Each row of a before or after table is a point. The points were changed in one or more steps. Then noise was added and the rows were shuffled. The steps act on columns, c1 being the first. Write out the steps. A step turns or swaps two columns, mirrors them in a line or flattens them onto one, adds a multiple of one to another, or multiplies or shifts one. Angles are multiples of 10 degrees, from the lower column toward the higher: turns from -170 to 170, lines from 10 to 170 but not 90. Use the fewest steps. Two steps may share a column if one is a turn and the other turns, adds or multiplies; they go together, in the order done. Otherwise the lowest column goes first.

Before (13 x 2):
[[ 22 -34]
 [-24   8]
 [ 12 -72]
 [ -1  -1]
 [ 34  -4]
 [ 26 -73]
 [-10 -39]
 [  8  36]
 [ -4  -8]
 [ 14  28]
 [ 47   5]
 [ 19  -8]
 [  5  11]]
After, 13 rows:
[[-18   1]
 [  2  41]
 [-24  67]
 [-25  28]
 [-10 -29]
 [ -1 -37]
 [-37  70]
 [ -2  10]
 [-35  -2]
 [-44 -13]
 [  0  -1]
 [ -3  -9]
 [ 26  -2]]
Steps: turn c1 and c2 by -170 degrees

Before (11 x 4):
[[ 21   4 -12   0]
 [-59   5 -14  41]
 [ 21   8  32 -20]
 [  2 -52 -18  -4]
 [ 42   1  39   0]
 [ 31  42  33 -30]
 [  5  41  34 -10]
 [ 21 -36 -27 -21]
 [-35 -42 -15 -27]
 [-13  27   7  34]
 [-17 -66 -33   3]]
After (11 x 4):
[[ 41 -42 -15  20]
 [ -4 -54 -16   4]
 [-25  40  30  34]
 [-20  10  30  23]
 [ -4  42  34  11]
 [ 53   5 -15 -52]
 [-17 -36 -24  24]
 [-42   1  38   8]
 [ 17 -66 -34  -6]
 [-22   2 -11   3]
 [  5  26   6 -35]]
Steps: turn c1 and c4 by 170 degrees

Before, 12 rows:
[[ 39   2  -8  17  -1   5 -63 -44]
 [-58  -3  17  25   9 -11  16  28]
 [ 20 -73  34  33   6 -44 -33 -13]
 [ 19  16 -41  37  -1   6 -29  15]
 [  6  -4  16  17   8   1 -31  30]
 [ 42  10 -45  24  13  -3  -1  30]
 [ 41  -3 -44  12   5 -40  16  28]
 [ -5  22 -10   9  28  11 -75  16]
 [ 21  27   5   8 -95  11  19  28]
 [ 28  22   4  41  30 -61  -9 -31]
 [ 13   9  -1  13  11  11  16  12]
 [ 44  -1  44  70  15  10 -11  13]]
After:
[[ -5  -7  14  -4 -50 -67  21 -11]
 [ 19 -31 -37 -23 -26  -3  15  23]
 [ 15  14  -4  -1 -15   5   8   5]
 [ 35 -62  13 -13 -10 -15  -1  -9]
 [-59  19   1  -9 -26  17  -5   1]
 [  7 -32   0  -4 -19  -3  -6   0]
 [ 43 -10  27 -32 -65 -14   1 -15]
 [ 22  21  -9 -75  56  -2  27   6]
 [ -5 -35  30 -17 -30 -50 -74 -19]
 [  1 -75 -16  16 -25  13  23   6]
 [ 15  19 -45  -6 -15 -55  -1  26]
 [ 36  -3 -50  -6 -26 -25  10  27]]
Steps: turn c1 and c6 by -30 degrees; swap c2 and c7; flatten c3 and c8 onto the line at 150 degrees; turn c4 and c5 by -130 degrees

Before, 10 rows:
[[ 12 -33 -26   8 -26  10 -34  45 -28]
 [ 19   3 -32 -14 -26  17 -34 -30 -30]
 [-26  37  26 -18   1 -27 -32   4 -30]
 [ 32 -28  12 -22 -23  18 -30  -5   5]
 [-31 -29  10 -31   7 -29  25 -17  -1]
 [  4  46 -57   8  51  33  13  26  32]
 [-31 -33  13 -27  52 -11 -29  -7 -45]
 [ 28  -7 -39  43  66  -9 -10  37  -9]
 [-34  26  19  37  -3  25  32   8  31]
 [-30 -16  -7  60  42 -15 -38  35  52]]
After, 10 rows:
[[ 31 -28  -6 -13 -23  18 -36  10   9]
 [ 12 -34  42  21 -26  11 -28 -26 -30]
 [-23  38   4  -8   2 -25 -33  25 -30]
 [  3  42  23   0  50  34  15 -54  30]
 [ 28  -6  39  44  64 -10   7 -38  -7]
 [-31 -32 -19 -38   6 -29  12  11   0]
 [-35  25   6  23  -2  23  45  19  31]
 [-33 -33  -6 -15  55  -9 -36  15 -45]
 [ 19   4 -30  -5 -24  19 -37 -30 -28]
 [-30 -14  35  71  40 -15 -18  -5  54]]
Steps: swap c3 and c8; turn c4 and c7 by 20 degrees

Before (8 x 12):
[[ -1 -37  74 -50  21  -1 -30 -50  48  -2 -62 -54]
 [ 18   5  32   6   7  24  16  12 -30  26  36 -16]
 [ 24   5 -11  45 -29  16 -28  20  35 -46 -14 -20]
 [ -4 -20  -9   1 -12   8  13  27  13  -4  26  40]
 [ 14 -34  26 -21 -14 -51 -43  11 -28 -15  -5 -23]
 [ -7  41  46  -9   3  31   2 -34 -34  25 -46  20]
 [-15   6  -5  16 -36  18  34 -18  39  21  24 -19]
 [ 49  11  33 -38  26 -47   1  14   4  55  26  37]]
After:
[[  0  57  71 -28  19 -32 -29 -60  36  -3 -60 -53]
 [ 47  34  36  16  25  34   1  14  32  57  23  36]
 [ -8   3  50  39   6  -4   3 -32 -44  25 -46  20]
 [ -5  -1  -8 -19 -12 -15  13  29   6  -5  31  38]
 [-16 -18  -5   2 -35 -41  32 -11  19  17  19 -14]
 [ 18  -5  31   2   8   2  15  19 -38  21  40 -21]
 [ 14  23  26 -29 -14  57 -47   0  10 -14  -8 -23]
 [ 24 -43 -12  -4 -32 -35 -27  10  17 -47 -16 -19]]
Steps: turn c2 and c4 by 100 degrees; mirror c6 and c9 in the line at 110 degrees; add 0.3 times c7 to c8

Before, 9 rows:
[[  5 -32   1  35  41 -24   1 -18  -7  37 -15 -10 -30  23 -51 -61  35  18]
 [ 30 -69 -23  50  38   7  21   3 -15  13 -25  14 -55   6  -9   5 -49 -18]
 [ 16 -10  14  28  34  -3  -5  16 -48  -4  15 -15  -4  42   1 -32  29  35]
 [-44 -42  -4  13 -17   8 -39 -33   1 -13 -23  23  -1  -2  31   3   3  -3]
 [ 41 -35 -29  45  46 -22 -33  13 -22  29 -38 -28  -6  10 -16 -42   9  25]
 [-38 -36  12  -5  -8 -21  15 -32  15 -21 -17   1  37 -12  48   2 -43 -28]
 [ 21 -20 -14  53  48   1   4  17  -3  22   9 -22 -29  -1  20 -62  50  22]
 [-89   7 -12  23 -41  11  26 -25   9 -23 -26  27  34 -13  62  30 -74  22]
 [-50  27 -21   1   6   9 -27 -40  12 -17  39   6  32   8  40 -17 -34  16]]
After:
[[  6  22   1  37  41  23  -1 -17  -7  39 -27 -11 -28  54  14 -60  35  -1]
 [ 43  23  12  -6  -5  -1  14 -30  17 -21 -32  -1  38 -50  -4   3 -43 -48]
 [-11 -14  12  29  35  11  -4  15 -50  -5 -11 -14  -3   5  42 -33  30  15]
 [ 69  24 -10  22 -41 -54  25 -25   9 -24  12  27  33 -64  -1  29 -75   3]
 [ 39 -41 -21   2   6 -34 -27 -41  12 -15  17   5  34 -38  12 -17 -35  -3]
 [ 35  28  -2  13 -17 -31 -40 -33   1 -13 -38  22  -1 -33   8   0   1 -22]
 [-30  34 -22  50  39   7  23   2 -15  12 -63  13 -54  10   4   5 -48 -38]
 [-23  43 -29  47  45  40 -33  13 -21  29 -29 -27  -5  16   6 -39   9   6]
 [-18  -5 -13  52  48   9   3  19  -3  22 -24 -22 -31 -19   4 -62  48   2]]
Steps: turn c1 and c6 by 150 degrees; turn c2 and c11 by 100 degrees; turn c14 and c15 by 80 degrees; shift c18 by -20

Before, 9 rows:
[[-10  17  40 -16 -10 -32   0 -47 -18  12   7   6  34   1 -12   6 -23 -18
  -47 -26]
 [ 11  55   7 -10 -11 -14 -43  -3   0  -4  11  26   7  -7 -20  10 -30 -19
  -21 -49]
 [-16 -21 -26  -4  28  17  21 -26  16  26 -17  17  10   7  93  -6   2  33
  -34  31]
 [ 15 -45 -37 -28   5  10 -13  20  12  29 -17  11 -15  19  37  15  44  21
  -57  76]
 [ 24  22  28 -55 -13   0 -38 -29  53  41  58 -17 -32 -65 -19  25  23 -49
  -41   7]
 [ 16 -40  -1  -7  51 -16   3   0  17  49 -16  39 -31  27  38  18  47  -1
   -8  57]
 [-48  20  19 -37  51 -16 -27 -23 -12  10 -32  16   1 -18 -19  -3 -25 -24
  -28 -30]
 [-47   3  28  -1   4 -14  -9 -14 -22  32 -23  18  -5  32 -17 -37 -65  12
   -5 -32]
 [-26 -46 -28   0  20  18  24 -22  42  22 -10  29  22   9  34  19  24  16
   -7  84]]
After (9 x 20):
[[-26 -46 -28   0  20  17  19 -21  42  22 -10 -34  21   9  34  18  24  16
   -6  83]
 [ 17 -41   0  -8  51 -16  36   0  18  50 -15 -16 -31  27  38  18  46  -2
   -8  57]
 [-16 -21 -26  -3  27  17   9 -26  17  27 -17 -25  10   8  93  -6   2  33
  -34  31]
 [-47   3  28  -3   5 -14  21 -13 -22  32 -24   2  -5  32 -17 -37 -66  13
   -6 -33]
 [ 25  23  27 -55 -13   0  -3 -29  53  41  59  41 -33 -65 -20  26  23 -49
  -42   7]
 [ 15 -45 -37 -28   5   9  15  20  12  29 -17   9 -15  18  36  15  44  21
  -56  77]
 [-48  19  20 -37  50 -15  25 -23 -14   9 -32  20   0 -18 -19  -3 -25 -25
  -28 -30]
 [ 11  54   7 -10 -11 -14  40  -3   0  -5  11  31   7  -8 -19  10 -30 -19
  -21 -49]
 [-10  18  39 -16 -10 -32   5 -47 -19  12   8  -1  34   1 -11   6 -23 -18
  -48 -26]]
Steps: turn c7 and c12 by -110 degrees

Before, 8 rows:
[[ 13 -25 -16  -6  -5   0 -11  -2  20 -42 -16 -74  21 -13 -12 -52  20  17
  -11  29 -23   8  -4 -27  37  -8  -3 -21  19  25 -69  33]
 [ -1 -34  -5   9  29 -12  17   7 -28 -28 -13   4  29 -13 -22 -43  18  25
   32  13 -20   2 -21   3  44 -11  -1 -10  41  20 -26   2]
 [ 19 -52  11 -27 -15  16 -14  27  -3  25 -16  15   5   7  -2 -54 -26   7
  -23  21 -19  95 -13  21 -14  37 -19   0 -54  32   7  28]
 [ -1  39   1 -16  -4  71  50 -38  -8 -31  33 -70  25  12   3 -54  24   5
    6   9 -27   4  -8  26  -4  -7 -19 -26   7 -15  11  36]
 [ -3 -33  -5 -25  -4  20   5  -4  27  20  -8 -22 -11  12 -24  65 -38  -9
   44  28   7 -12 -61 -21  15  48   1  23  37  35  17 -12]
 [-68 -27   0  13   2 -21  -7 -16   3 -10 -16 -41 -24  -2  50  -8  15 -28
    0 -56  23   0  -3 -34  -6   7 -18 -25   1 -54 -34  15]
 [ 22  24  15 -22  83   3 -10  27  -3   3   6   0  22  18  18 -39  -5 -15
   -9  24 -30   2 -22  10  26  12 -21 -26  18  18  10  29]
 [  1 -50  22 -27 -12 -19  24   0  37 -28 -11  12  19 -80   2 -11  24  -9
   13 -36  29  29 -16  29   1  -1  -6 -17  37  11  17  31]]
After, 8 rows:
[[ 18   4  11 -28 -14  16 -14  27   7  25 -15  16 -53   8  -4 -54 -25   6
  -23   9 -20  93 -14   4 -13  40 -19   1 -54  33   7  27]
 [ 13  20 -17  -6  -4   1 -10  -3   4 -43 -16 -74 -25 -14 -13 -52  21  16
  -11  11 -24   9  -5   1  37  -8  -2 -20  20  25 -68  33]
 [ -4 -11  -5 -25  -2  21   5  -3  12  22 -10 -21 -32  11 -24  64 -37  -8
   45  11   8 -12 -61   5  14  49   1  23  37  35  16 -12]
 [ -1  26   0 -17  -3  70  50 -40   4 -31  33 -71  38  11   4 -56  24   3
    5   4 -27   5  -7   2  -4  -7 -19 -25   8 -15  12  36]
 [ -3  30  -5  10  30 -11  18   7 -21 -27 -13   4 -33 -12 -22 -43  17  25
   32   5 -22   2 -22 -12  44 -11  -2 -10  41  19 -27   2]
 [ 22  22  15 -22  84   2  -9  28   4   3   6   1  24  19  18 -39  -5 -14
   -8  10 -31   3 -22   0  26  12 -21 -25  19  17  10  29]
 [  0  18  21 -27 -12 -19  26   0  40 -28 -13  12 -47 -79   3 -11  22  -7
   13 -15  29  29 -15  23   0  -2  -7 -16  37  11  17  30]
 [-68 -23  -1  12   2 -21  -8 -17 -11  -9 -16 -41 -27  -2  51  -7  16 -27
   -1 -23  23   1  -3  -8  -5   6 -18 -25   2 -54 -33  16]]
Steps: swap c2 and c13; flatten c9 and c24 onto the line at 30 degrees; multiply c20 by 0.4

Before (8 x 48):
[[ 10  30  -8  17   2   9  22  16   4 -10  14 -12  29 -30  16 -39  -8  -6
  -11  27 -10   7 -16  -2   5 -12 -13  11   3   2  -1  -2  -9 -11   4 -14
   28   8  -7   6  28 -13  -7   0   2  -3  14  -4]
 [ 12  22 -21  14  11  11  13   9 -13   3  14 -12  -9  -8   0  -2 -16  31
  -10 -34  20  25   1 -35  -8  -7  33   2  14  12 -12  -2 -14   4 -26 -17
   -3  -6  14  10 -13  20 -25   6   1  -6 -17  24]
 [  0  28  -6  17 -34  32 -12   9 -22  -5  -6 -36 -67   0 -29  -8  -9 -22
  -23   1  11  -8   4  -2  16   0  -7  -2  14   2  -3  10 -10 -15 -16  -5
    8  -2  35   1  12 -14   9   5   0 -26  -3  19]
 [-24  39  12 -25 -37  14 -13   5 -18 -11  -7  10  34  -8   3   7 -16  26
   -9  24   6  26 -23 -15  13 -18 -10   5  18  -7  -3  -6   2 -15 -23  23
   49   1  -5  13 -25 -18   9  13  -2  -4  -3  -2]
 [ -3 -42  69  10 -39   1   8  23  -3   1  -6   4  -3  42  -5   0  10  28
   -8  14 -86  20  -3   5  -5 -15  -6 -15  15   9 -23  -5   1 -13 -30 -15
   -4  16  -6   8   1  -3  13  20 -37  -7  -1  13]
 [-13  19  -7  17  11  14   6   1   6 -20   9 -12  25 -17  14   6  14  -8
  -10  30  23 -13 -11   5  -4   1 -11 -10 -28  31   2   2 -16   7 -33  -6
    1 -13   8   4  27  -9  12   0   0  -8  15  19]
 [-19 -19   0 -12   1  -1   2  24   1 -22  -3   9  33 -14 -24  -7 -15  21
  -49   3   9  14   7  10  21 -10 -12 -12  13  23   4   5  22  37 -30 -10
   -6  -6   6   5  21   5   7   5  -4  -5 -25   4]
 [-15  33 -15   1  -2  27  19 -71   5  -9   1 -13  20   9  -4   0 -12  21
  -11  12  16  23 -21 -30  -4 -12 -12  -3  -4  11 -12  40  -2  -6  95  14
   -3  -3  -5  11 -27 -12 -38   9  -5 -14   1   1]]
After, 8 rows:
[[-24  39  12 -23 -38  13 -12 -12 -12   4  -7   6  34  -8   4  -2 -15  24
   10  24   4  25 -24 -16  11 -17 -11   6  16  -7  -3  -5   2 -14 -22  24
   49   1  -5  11 -26 -18   9  13  -1  -6  -2  -2]
 [ 10  29  -8  19   2  10  21 -14   1  13  15   2  28 -31  15  -1  -8  -7
   -5  29  -5  11 -16  -2   6 -10 -13  12   3   2  -1  -2  -9 -11   3 -13
   29   8  -9   5  28 -13  -8   2   2  -5  14  -6]
 [  1  28  -3  18 -33  32 -11  -7 -33   7  -8 -29 -66   0 -30  11  -7 -23
  -24   2   5   9   6  -5  17  -1  -7  -1  15   3  -3  10  -9 -14 -16  -5
    8  -2  36   0  11 -17   8   5   1 -28  -4  19]
 [ 13  23 -20  14  12  11  12   0  -7  12  16 -10 -10  -8   0   3 -16  31
    9 -35   9  24   2 -36  -7  -9  32   1  13  12 -14  -3 -13   5 -27 -16
   -3  -7  13  11 -13  20 -26   5   2  -5 -16  24]
 [-21 -20   0 -13   1  -1   3 -26 -15  20  -3   9  35 -13 -24  -4 -15  22
  -29   2   4  42   7  10  19  -9 -12 -13  13  22   3   6  22  37 -30 -10
   -7  -5   9   7  22   4   7   5  -4  -7 -23   6]
 [-13  19  -6  18  10  13   7 -20  -1  -2   8 -13  25 -19  14   4  15  -8
  -17  30   9  -3 -10   3  -5   2 -11 -10 -28  31   2   1 -16   7 -33  -6
    1 -13  10   3  28  -8  12   0  -1  -8  15  20]
 [ -4 -41  70   8 -38   1   8  -2   0  22  -8   3  -4  44  -4  -1  10  28
    7  14 -35  21  -3   3  -6 -15  -7 -16  13   9 -24  -7   1 -15 -30 -15
   -2  15  -6   8   2  -4  12  21 -38  -8  -3  13]
 [-13  33 -17   1   0  27  19   3   8 -72   2 -12  19   7  -5   4 -12  21
    7  12   5  25 -20 -28  -5 -12 -12  -5  -5  12 -13  41  -3  -5  96  15
   -3  -1  -4  11 -27 -11 -36   8  -5 -15   0   1]]
Steps: mirror c8 and c10 in the line at 50 degrees; turn c19 and c22 by -40 degrees; add 0.5 times c19 to c9; flatten c12 and c16 onto the line at 160 degrees; multiply c21 by 0.4

Before, 13 rows:
[[  6  37  -8 -47 -12 -28 -25  -2 -41 -24  18 -11  16 -29  12   0 -17  54
   12 -20  31 -33 -22   6  37   8  31  -6  13 -56 -18   3 -14  11   0   6
   23  -9   2 -21  20 -26  -7  10  11   3  27 -47 -11  60 -19  26  32 -26
  -33 -34 -18   1 -29  -9   3   1  10  18]
 [ -3 -31  14  12 -28 -56 -25  57 -15  -4 -31 -33   0  16  34 -45  36  22
  -15 -28  -2  -2  13 -36 -24  41 -24  35 -67 -47  27 -20  13 -48 -12   7
   17   1   0 -16  33 -52   1  -8 -10 -11   2 -35 -25   3  33   1  13  27
   -4 -28   8  55   2 -30 -24 -29  24 -12]
 [ 13 -28 -28  19  -2  16 -32 -22 -31  46 -39  45  -2  12  27  -5   7 -25
    1 -17 -32  38   2   3 -19  27 -16 -20 -19 -22   0   5  -6  23 -41  12
  -13  -2  26 -29  -9   2 -27  34  -1  -3   2 -42  10  38 -40  38 -25  39
  -32  18 -29 -11  18  20  -3  -8 -19  -1]
 [ 25 -18  -4 -35  16  24  35   2 -17  27  17  -3  -3   9  24 -27  -2  52
  -42 -14  -4  -7   4   5  -6 -16 -16  12  10  20  31 -19  -3  31  22  14
  -42   0 -26 -42 -45 -50  33  38 -14  -1  31 -44  20  37 -31  -2 -16  25
  -12 -14   6 -13 -33 -48  27  28 -22 -28]
 [-41   4 -36  17  16  20 -15 -11  10  23 -14  34 -39  37 -26 -49  34 -15
  -46  22 -53  43  28  13  36  37  29   2  -1   6 -21 -49 -25  -2 -51   9
  -26 -13 -43 -14  -9  10 -19  31  49 -53  30  35 -24 -10  27 -31 -35   9
  -26  39  -2  38 -10  10 -25 -14  -6  15]
 [-10 -22  -6  -1  34  14 -14 -15 -46 -36  23  19 -11 -12   2  19 -36  23
   -2 -31 -30  23  31  20  36 -16  10   9  12 -25 -20 -70 -40  18 -43 -17
  -15   6 -33 -31   1 -38   3  32  41 -43 -11  12 -25   1  24   1  22 -45
  -35  17  29 -22 -14  30  -3  27   7  12]
 [-31 -27 -27  18 -14 -28  36  26  18  17  26 -16 -29 -38 -19  24  38 -29
    2  -9  28  28  31  24  21  15   7 -33 -46 -10  21 -65   2  16 -33 -12
   -2   6 -43 -30  37  24  33 -15  15 -32  -2 -25  17 -17 -42   4  13  25
  -10 -18   6  -5 -52 -24 -26  -8 -45   2]
 [-31   6 -29   6  21  11 -39  55   2   6   4  30 -55  37  -7  27 -37 -29
    6 -37  -7  -1  14  -9  -7  31  13   6 -12  -3 -30 -25   8 -21   4 -37
  -19 -21 -43   4  22  27 -47 -31  31   6 -11 -42  -4   2 -34  -3 -25 -42
  -30  13 -43  18 -18  14  37  25  17  26]
 [-31  27 -49  27  20  21  11  -6 -59 -28 -16 -38  28   3  32 -42 -34  -8
  -45 -44  12  32 -20 -33 -23 -23  22 -22   5  -3  -6  13 -23 -39 -32 -46
   -7   2  21  18  28  19 -12 -20  29  -8 -15  24  35 -16  26 -26 -44  10
   24  26 -24  53 -39  -3 -14 -46  22 -19]
 [ 38 -21 -14 -13  25  -3  46 -20  11  10   6   0 -53 -28 -25 -44   9  49
   -7 -29 -49  -7  29 -45 -19  11  17 -16 -41 -32  37 -19 -43 -43 -56  15
    4 -27  -2  15 -15 -32  23 -35 -26  11 -17   0 -16  20 -41 -12  28 -29
   17  -2  34 -17  -8   6 -11  13   8  -7]
 [ 28   9  -5 -40  -3 -17  -6  54   3 -16 -17  32 -54 -25 -13  12   2  40
    0  -2  21 -32  -2  26  -1 -15 -17  -6 -23 -23  19 -22  -9 -14   9 -42
  -32 -16 -43  16  12  -4  29  32 -11 -49 -32  37 -42  56 -32  17  -9  14
   -6  15  34  57  -7  31  26   7   4 -51]
 [-34  20 -63 -59  31  16  14  37 -39  -7  20  -8  19   5  -1   2 -36  45
   20 -48  22 -35  12 -43   9  43 -14  25  14 -35  21 -41 -30  -9 -27 -15
   26 -35  11  16 -46  16  35  -9 -19 -18 -30  21 -28 -11 -21  27  39  37
    8  21 -11  -3   3 -39  57 -24 -32 -11]
 [  1 -36 -12 -42  -8  19  24 -23  10 -31  26  -4  23 -43  16  27  34  52
   19  -2 -15  -6   9 -14  -8  13 -28   3  10  -2 -19 -32 -16 -25  17 -38
   12 -50 -42 -30  31 -55 -26  42  23 -39 -20  22  -8  13 -17 -23 -11  31
   -5  33  -6 -12   5  -1 -15  -4   7 -50]]
After:
[[-25  30 -48  30  23  19  17  -5 -60 -28 -18 -38  30   1  35 -45 -35 -12
  -47 -44  15  39 -71 -37 -18 -23  20 -21   5  -1  -6 -33 -23 -35 -30 -43
   -3   1  20  22  28  19 -10  22  30 -10 -16  24  33 -16  24 -22 -45   9
   25  24 -23  54 -33  -2 -13 -46  20 -19]
 [  3 -37 -12 -43 -13  19  25 -19  10 -31  24  -2  25 -46  18  23  30  49
   20  -2 -17  -5 -44 -16  -6   8 -27  -1   9  -1 -17  79 -20 -22  17 -38
    9 -49 -43 -29  31 -54 -25 -42  22 -37 -20  18  -9  13 -17 -20 -13  32
   -3  32  -9 -12  10  -3 -17  -3   7 -52]
 [-42   8 -36  16  18  19 -15  -8   8  22 -18  34 -37  36 -25 -47  32 -12
  -42  23 -53  45 -20  13  32  37  32   5  -5   3 -23  79 -25  -1 -49   9
  -24 -15 -45 -13 -12  10 -20 -19  50 -53  30  40 -28 -11  29 -34 -29  11
  -26  36  -3  37  -9  14 -23 -17  -6   8]
 [ -5 -27  -7  -3  35  13 -17 -13 -49 -34  21  19 -16 -14   0  20 -34  21
    1 -29 -26  23 -17  22  36 -16   7  10  14 -29 -16  97 -44  22 -45 -14
  -14  10 -32 -29  -1 -39   4  -4  48 -44 -11  13 -28  -1  28  -2  26 -45
  -32  22  28 -23 -10  26  -7  29   6  14]
 [ 21   6  -7 -39   0 -18 -11  52   6 -16 -17  34 -55 -24 -11  12   4  40
   -2   0  17 -33 -50  31  -2 -18 -17  -1 -23 -25  23  57  -7 -12  11 -43
  -29 -17 -38  18  17  -4  30 -32  -9 -44 -35  36 -42  60 -32  19 -14  14
   -5  11  33  58 -14  31  27   5   3 -51]
 [ 37 -22 -17  -8  21  -2  48 -18   9   9   9   3 -53 -27 -22 -44  14  43
   -9 -30 -49  -6 -19 -49 -16  15  18 -18 -39 -26  37 -30 -41 -46 -57  16
    4 -28  -5  15 -17 -33  25  61 -28   8 -17  -3 -12  18 -39 -15  31 -34
   17   0  36 -16  -7   6 -12  15   7  -4]
 [ 10 -34 -30  17   3  21 -33 -23 -32  47 -39  47  -4  13  27  -5   8 -23
    1 -16 -33  37 -46   2 -19  22 -18 -20 -20 -19  -2  41  -8  26 -41  15
  -13  -3  28 -31  -5   1 -28 -52   2  -2   1 -37  10  32 -41  36 -26  38
  -35  21 -26  -8  19  24  -2 -11 -20   6]
 [-32  18 -61 -66  36  15  12  40 -39  -8  22  -6  20   1  -3   2 -38  48
   22 -44  22 -33 -39 -42   7  42 -15  26  17 -32  22  17 -30 -10 -26 -15
   24 -36  12  15 -51  16  32  42 -14 -15 -29  28 -28 -11 -25  29  41  37
    5  21  -7  -2   3 -38  58 -24 -31 -10]
 [ 22 -23  -5 -35  17  22  36   8 -16  29  15  -2  -6   8  28 -23  -2  53
  -39 -17  -2  -4 -42   7  -9 -17 -17  12  14  23  29  62  -7  31  18  15
  -38   2 -29 -38 -40 -49  29 -45 -15   1  30 -39  19  36 -25  -4 -18  28
  -13  -9   5 -12 -30 -48  25  31 -23 -28]
 [-31 -26 -33  20 -15 -29  38  27  20  20  28 -17 -28 -35 -18  23  40 -25
    1  -8  27  27 -16  22  17  15  12 -31 -44  -9  18  35   0  14 -33 -16
   -2   6 -45 -30  36  25  36  66  14 -31  -4 -25  19 -14 -42   3  11  26
   -8 -20   3  -7 -52 -22 -24 -12 -42   2]
 [  8  38  -7 -47 -16 -31 -27  -2 -35 -26  19  -7  21 -24  13  -3 -17  55
   12 -18  29 -33 -70   7  34  10  26  -6  15 -55 -16  13 -10  14   0   5
   21  -9   3 -20  23 -25 -10 -19  17   4  23 -43 -10  63 -16  28  33 -27
  -30 -31 -16   3 -27 -10   4   3  16  20]
 [-33   7 -30   5  22  13 -38  56   4   5   3  28 -50  35  -5  27 -41 -29
    8 -39  -6  -3 -36 -11 -11  30  16   5 -12  -4 -34 -16   6 -17   9 -39
  -20 -24 -42   7  25  29 -47  66  29   2 -13 -44  -6   2 -34  -2 -28 -40
  -31  10 -41  21 -21  15  38  24  13  20]
 [  0 -28  15  12 -29 -56 -28  55 -14  -2 -33 -34  -2  16  37 -45  37  22
  -14 -32  -3  -6 -41 -34 -26  37 -23  34 -72 -51  24   6  10 -48  -9   6
   18   7   2 -17  37 -52  -2  27  -7  -8   2 -38 -25   7  31  -3  12  28
    0 -28   8  55   1 -32 -25 -25  26 -14]]
Steps: shift c23 by -50; multiply c44 by 2; turn c32 and c44 by -140 degrees
